Every row gives one point. Each copy is the shape, with its points in the same order, turned, moved and blurred by noise. Is it also mirrored, or only turned?

Shape (8 x 3):
0: -0.026 -0.043  0.041
1:  0.075  0.072 -0.004
2: -0.007  0.068 -0.008
3: -0.008  0.011  0.023
4:  0.008 -0.031 -0.022
5: -0.055  0.039  0.037
6: -0.063  0.029  0.006
7:  0.009 -0.041 -0.034
Copy 1 (8 x 3):
0:  0.006 -0.076  0.019
1: -0.040  0.075 -0.008
2: -0.032  0.033  0.059
3: -0.019 -0.019  0.028
4:  0.041 -0.012  0.017
5: -0.049 -0.037  0.072
6: -0.018 -0.030  0.087
7:  0.059 -0.012  0.016
Copy 1 is: mirrored
Copy 2 (8 x 3):
0: -0.005 -0.004 -0.080
1: -0.002 -0.051  0.064
2:  0.052 -0.014  0.039
3:  0.021 -0.007 -0.027
4: -0.039  0.030 -0.023
5:  0.074 -0.008 -0.040
6:  0.075  0.019 -0.019
7: -0.026  0.032 -0.021
Copy 2 is: mirrored
Copy 3 (8 x 3):
0: -0.006 -0.018 -0.061
1:  0.075  0.070  0.051
2:  0.057 -0.011  0.049
3:  0.022 -0.003 -0.014
4: -0.029  0.017 -0.003
5:  0.056 -0.057 -0.006
6:  0.025 -0.065  0.012
7: -0.047  0.021  0.000
Copy 3 is: only turned

Shape (9 x 4):
0:  0.033  0.033 -0.011 -0.054
1:  0.022  0.017 -0.002 -0.047
2: -0.019  0.024 -0.010 -0.038
3: -0.002 -0.035 -0.072  0.062
4:  0.012  0.015  0.011 -0.025
5: -0.007 -0.015 -0.021  0.090
6: -0.076  0.003  0.015 -0.025
7: -0.018 -0.033 -0.073  0.069
8: -0.017 -0.067 -0.028  0.025
Copy 1 (9 x 4):
0:  0.018 -0.017  0.022 -0.085
1:  0.005 -0.006  0.018 -0.066
2:  0.027  0.017  0.038 -0.047
3: -0.018 -0.059  0.061  0.050
4:  0.011  0.000  0.003 -0.046
5:  0.009 -0.043  0.014  0.067
6:  0.026  0.069  0.038 -0.002
7: -0.009 -0.050  0.071  0.064
8: -0.052 -0.004  0.042  0.034
Copy 1 is: mirrored
Copy 2 (9 x 4):
0:  0.044 -0.050 -0.052  0.023
1:  0.028 -0.036 -0.053  0.019
2:  0.047 -0.029 -0.020 -0.005
3:  0.014  0.089 -0.005  0.051
4:  0.010 -0.032 -0.029  0.018
5: -0.020  0.058  0.038  0.050
6:  0.029 -0.007  0.012 -0.055
7:  0.019  0.097  0.008  0.040
8: -0.016  0.067 -0.029 -0.004
Copy 2 is: only turned
Copy 3 (9 x 4):
0:  0.043  0.030  0.053  0.011
1:  0.027  0.027  0.041  0.015
2:  0.026  0.016  0.008 -0.009
3: -0.039 -0.091  0.040 -0.012
4:  0.006  0.031  0.034  0.009
5: -0.081 -0.047  0.049 -0.036
6: -0.018  0.016 -0.049 -0.002
7: -0.044 -0.095  0.037 -0.024
8: -0.048 -0.060  0.015  0.030
Copy 3 is: mirrored

Shape (7 x 4):
0:  0.037 -0.062  0.002  0.014
1: -0.049  0.014  0.037  0.037
2: -0.021 -0.024  0.001  0.039
3: -0.019  0.047  0.001 -0.046
4:  0.058  0.038  0.030 -0.063
5: -0.062  0.032  0.049 -0.068
6: -0.017  0.056 -0.012  0.054
Copy 1 (7 x 4):
0:  0.016 -0.032 -0.040  0.078
1:  0.017  0.031 -0.035 -0.030
2:  0.032  0.021 -0.030  0.027
3: -0.036  0.006  0.046 -0.010
4: -0.056 -0.075  0.035  0.008
5: -0.083  0.037  0.004 -0.026
6:  0.060  0.010  0.020 -0.031
Copy 1 is: mirrored
Copy 2 (7 x 4):
0:  0.024 -0.065 -0.026 -0.039
1: -0.059 -0.019 -0.016  0.037
2: -0.010 -0.031 -0.040  0.014
3: -0.021  0.041  0.042 -0.008
4: -0.002 -0.012  0.092 -0.048
5: -0.087  0.048  0.027 -0.033
6: -0.006 -0.007  0.011  0.074
Copy 2 is: only turned

Shape (11 x 6):
0:  0.007 -0.042 -0.006 -0.066 -0.019 -0.011
1:  0.001 -0.022 -0.013  0.001  0.013  0.061
2:  0.037 -0.045  0.013  0.041 -0.001 -0.001
3:  0.026 -0.049 -0.083  0.042 -0.038 -0.048
4:  0.009  0.045  0.022  0.034 -0.034  0.045
5:  0.033 -0.024 -0.030  0.001  0.007 -0.100
6:  0.009 -0.040  0.011  0.022  0.005  0.051
7:  0.025  0.082  0.017  0.014 -0.006  0.012
8: -0.063 -0.015 -0.046  0.016 -0.029  0.045
9:  0.042  0.096 -0.024 -0.104 -0.014  0.041
10:  0.043 -0.051  0.004 -0.010 -0.033  0.009
Copy 1 (11 x 6):
0:  0.012  0.022  0.042  0.024 -0.007  0.009
1: -0.025 -0.032  0.001 -0.009  0.023  0.061
2: -0.029 -0.048 -0.007  0.021  0.028 -0.014
3: -0.078  0.050 -0.055  0.019  0.003 -0.041
4: -0.042 -0.035  0.020 -0.077  0.040  0.005
5:  0.020  0.033 -0.043  0.032 -0.010 -0.066
6: -0.032 -0.046 -0.001  0.005  0.042  0.035
7:  0.005 -0.041  0.003 -0.096  0.004 -0.014
8: -0.038  0.039 -0.006 -0.041  0.065  0.060
9:  0.020 -0.005  0.076 -0.104 -0.084  0.039
10: -0.041 -0.010  0.031  0.027  0.006 -0.003
Copy 1 is: mirrored
Copy 2 (11 x 6):
0:  0.033  0.033 -0.008  0.056  0.021  0.041
1:  0.041 -0.015  0.016  0.009  0.033 -0.033
2: -0.032  0.015 -0.007 -0.016  0.048 -0.008
3: -0.071  0.071  0.038  0.052  0.021 -0.035
4:  0.018 -0.005  0.007 -0.051 -0.040 -0.027
5: -0.083  0.027  0.018  0.059  0.012  0.052
6:  0.021 -0.007 -0.008 -0.013  0.046 -0.034
7: -0.001 -0.029  0.036 -0.042 -0.057  0.018
8:  0.029  0.005 -0.002  0.048 -0.019 -0.081
9:  0.093 -0.004  0.089  0.006 -0.065  0.069
10:  0.011  0.049 -0.001  0.000  0.043  0.015
Copy 2 is: only turned
Copy 3 (11 x 6):
0: -0.032 -0.010  0.019 -0.054  0.038 -0.004
1: -0.022  0.021  0.040 -0.005 -0.034  0.038
2:  0.032  0.044  0.025  0.013  0.024  0.001
3:  0.074  0.052  0.028 -0.070 -0.011 -0.050
4:  0.034 -0.047  0.026  0.041 -0.032  0.012
5:  0.067  0.023 -0.051 -0.067  0.050 -0.017
6: -0.018  0.025  0.029  0.020 -0.007  0.015
7:  0.052 -0.068 -0.001  0.015 -0.027  0.046
8: -0.028  0.009  0.020 -0.026 -0.080 -0.030
9:  0.005 -0.119  0.050 -0.068 -0.003  0.097
10:  0.002  0.010  0.047 -0.010  0.046 -0.005
Copy 3 is: mirrored
Copy 4 (11 x 6):
0:  0.045 -0.008  0.032  0.000 -0.054 -0.038
1:  0.028 -0.010  0.017  0.048 -0.019  0.047
2: -0.006  0.060  0.018  0.040 -0.008  0.008
3: -0.082  0.024  0.073 -0.002 -0.056  0.009
4: -0.007  0.002 -0.057 -0.003  0.006  0.055
5: -0.059  0.006  0.052  0.020 -0.019 -0.079
6:  0.025  0.033  0.016  0.037 -0.015  0.056
7: -0.021 -0.026 -0.080  0.027  0.015  0.011
8:  0.014 -0.042  0.036 -0.034 -0.008  0.072
9:  0.019 -0.104 -0.089  0.025 -0.074 -0.029
10:  0.002  0.052  0.012  0.017 -0.056  0.010
Copy 4 is: only turned
